Every row gives one point. The ring and each string are closed loops that go straight from each point to the next, and from the last back to the first. Before rounding, they use only three directions, however many columns there are. How many times does the string pass through the ring? Passing back the other way cancels.
In the rows, zero is written as 128.

Ring (8 x 4):
[[135 232 148 115]
 [124 215 138 105]
 [133 151 130  92]
 [163 107 141  84]
 [178  84 142 105]
 [162  99 126 145]
 [146 156 127 160]
 [144 214 145 137]]
String:
[[167 237 170 125]
 [166 212 166 108]
 [144 180 139 124]
 [143 167 135 124]
 [118 206 123 149]
 [134 249 147 139]
 [163 245 171 117]
 [156 187 150 121]
 [143 167 133 135]
 [165 170 152 119]
 [154 155 140 124]
 [134 132 113 154]
 [141  73  95 191]
 [185  68 135 144]
 [188 105 153 111]
 [155 127 133 123]
 [150  96 119 137]
 [187  43 133 126]
 [195  65 146 116]
 [182 107 149 115]
 [179 132 154 110]
 [150 133 128 135]
 [137 136 118 148]
 [144 150 129 134]
 [118 155 104 175]
 [134 201 129 169]]
Times through: 4

Ring (8 x 9):
[[133  80 116 141 119 139  79 206 139]
 [143 122 144 167 128 152  80 166 133]
 [137 162 166 168 139 143 119 109 127]
 [119 175 170 146 137 128 155  76 127]
 [ 98 166 159 115 130 110 183  69 131]
 [ 87 123 130  85 129  87 199 101 135]
 [101  68 100  86 134  82 174 168 139]
 [118  55  97 108 126 107 122 207 141]]
String, 24 rows:
[[115  95 120 119 118 124 117 171 139]
 [143  75 115 144 153 110 124 190 132]
 [153  56 107 161 124 150  45 248 139]
 [124 104 129 143  91 168  46 198 142]
 [113 122 136 129 105 143  99 154 139]
 [135 116 138 149 140 127 121 151 131]
 [163 136 158 193 158 144  99 145 125]
 [140 128 146 157 153 121 136 134 128]
 [107 147 150 129 104 145 111 124 137]
 [121 185 177 157 122 150 122  83 129]
 [138 202 191 176 165 125 172  44 119]
 [127 145 154 144 156 108 171  98 126]
 [102 144 147 117 115 126 143 110 135]
 [ 75 181 163  96  99 124 171  58 136]
 [ 73 176 159  84 122  94 220  39 132]
 [109 126 137 107 167  69 228  86 127]
 [112 113 130 113 146  93 180 123 132]
 [ 98  92 114  83 160  56 234 115 132]
 [ 72  82 102  52 119  71 205 136 142]
 [ 85 102 117  83 100 113 143 149 143]
 [113  89 116 109 137  98 157 157 136]
 [127  39  89 105 164  69 175 198 135]
 [122  23  78  99 143  84 141 229 140]
 [100  59  95  93  90 129  89 218 148]]
Times through: 1
String (25 x 9):
[[116  76 109 105 154  79 181 158 134]
 [119  89 117 117 145  96 159 157 134]
 [131  42  92 112 167  72 172 197 134]
 [119  24  78  97 133  92 129 233 142]
 [101  71 103  99  93 131  92 204 146]
 [111 109 128 119 117 125 124 154 138]
 [112  86 115 119  93 147  72 202 144]
 [147  61 108 157 111 159  33 249 141]
 [124 104 129 144  86 173  36 203 143]
 [106 126 137 124  92 152  87 155 141]
 [142 112 138 156 151 122 127 153 129]
 [169 138 160 202 161 148  91 149 124]
 [139 165 169 177 123 164  84 123 130]
 [106 146 150 128 101 147 108 125 137]
 [124 140 150 143 136 126 137 119 131]
 [149 181 181 181 180 115 176  64 117]
 [117 199 184 151 142 127 171  45 124]
 [ 92 169 160 115 104 134 145  84 135]
 [113 128 140 123 132 114 152 122 133]
 [120 130 142 127 159  92 190 103 127]
 [ 76 161 151  80 136  77 240  43 131]
 [ 69 141 137  70 107  97 196  84 139]
 [ 90 125 133  98 103 122 141 128 140]
 [107  97 119 100 148  81 193 131 133]
 [112  59  97  87 175  45 231 149 131]]
Times through: 4

Ring:
[[161 175 161 122 162 178 149  66 137 168 124 116 142 124]
 [175 150 140 147 156 193 152  69 133 157 114 137 133 139]
 [176 109  99 165 138 193 138 102 116 132 107 151 111 139]
 [166  83  65 158 123 175 115 144  94 110 109 145  87 121]
 [143  78  52 140 110 152  96 176  83  97 118 128  77  99]
 [107  94  65 120  98 134  88 190  91  95 130 108  86  86]
 [ 73 135 109 101  96 127  97 173 118 111 144  90 116  84]
 [ 80 167 144  93 115 134 113 137 134 134 146  85 136  90]
 [126 186 167  99 149 155 135  88 139 162 137  94 145 104]]
String:
[[165 142 120 124 152 166 128 104 111 145 121 117 113 110]
 [159 139 124 136 144 176 135  99 121 144 119 127 121 122]
 [201 131 113 144 166 186 140  83 107 151 108 137 108 126]
 [197 112 107 178 149 210 152  78 122 142 100 164 117 154]
 [135 108 110 184 108 204 147 105 144 122 110 163 134 161]
 [121 121 112 151 110 176 130 124 132 122 122 135 126 131]
 [161 114  90 131 137 161 115 133  97 126 118 123  96 105]
 [209  60  25 143 145 157  93 167  49 104 104 136  45  92]
 [175  40   7 151 114 152  82 198  52  81 107 140  43  93]
 [104  85  69 151  87 159 105 174 110  92 122 134 101 116]
 [126 119  98 128 118 155 113 143 111 119 126 117 108 106]
 [133  90  51 107 116 124  78 195  68  98 128 100  67  69]
 [ 91  90  50  97  92 108  66 222  75  84 139  88  71  59]
 [ 37 119 104 123  63 136 100 187 136  93 144 105 129 103]
 [ 94 134 118 127 104 155 118 141 131 120 133 114 128 112]
 [129 137 109 106 131 142 108 141 105 129 132  99 106  89]
 [ 88 141 131 131 102 161 126 131 143 124 134 116 139 120]
 [ 47 180 166 100  97 141 124 130 161 135 151  88 161 105]
 [104 204 173  62 150 124 118 109 130 162 151  62 140  73]
 [137 173 146  91 153 145 122 106 118 155 136  89 125  90]
 [134 159 139 112 141 157 128 106 125 147 131 105 128 106]
 [112 173 165 126 130 173 146  86 155 153 132 115 156 128]
 [158 193 181 118 168 181 157  49 148 179 127 112 154 127]
 [200 181 163 118 190 183 154  45 125 182 118 116 133 121]]
Times through: 1
String:
[[120 116  99 135 111 159 115 144 116 116 125 122 112 112]
 [140 100  69 121 121 142  96 168  85 108 124 113  82  88]
 [141  68  23 108 113 117  65 218  49  84 125 102  46  59]
 [110  62  22 114  89 115  62 233  60  72 129 104  54  65]
 [ 86  91  70 134  81 143  94 190 107  89 130 118  99 100]
 [124  66  26 115 100 121  67 221  60  79 127 106  54  67]
 [138  64  25 120 106 127  71 212  58  83 123 112  53  72]
 [109  74  53 147  86 152  95 190  97  85 122 131  87 106]
 [ 98 114 106 151  94 170 123 142 134 111 125 133 127 129]
 [145 110  88 135 125 160 113 141 102 119 120 124  99 108]
 [191  86  59 142 143 165 108 143  75 117 108 134  72 104]
 [203  78  61 171 142 190 125 122  88 119  98 159  81 131]
 [197  94  90 188 140 212 148  91 116 131  96 172 108 157]
 [139 127 124 165 121 194 146  97 142 133 115 148 136 148]
 [125 134 123 140 120 172 131 116 132 131 124 127 129 125]
 [196 144 123 128 171 176 136  83 106 157 114 124 110 115]
 [207 166 151 134 185 192 156  47 124 176 112 129 129 130]
 [200 180 169 133 186 196 164  34 136 184 114 128 142 136]
 [203 176 157 121 189 184 153  48 122 180 116 119 130 122]
 [187 182 173 133 179 195 164  37 142 181 117 127 148 137]
 [141 170 171 151 142 201 166  54 164 163 120 138 163 154]
 [131 148 141 144 128 183 144  93 144 143 123 131 142 136]
 [147 154 158 167 136 209 167  58 162 155 114 151 158 163]
 [127 138 140 165 118 198 153  88 155 138 118 148 149 155]
 [135 129 121 152 122 183 138 107 134 132 119 137 130 136]
 [140 122 110 150 123 178 132 116 125 128 118 136 121 130]
 [117 108 107 173  99 191 137 122 141 115 116 152 132 149]
 [124 114 102 150 110 173 125 132 125 118 121 135 119 127]
 [135  66  52 171  94 174 110 167 101  90 111 152  90 127]
 [114  90  75 153  94 164 110 163 112  99 121 136 104 119]]
Times through: 3
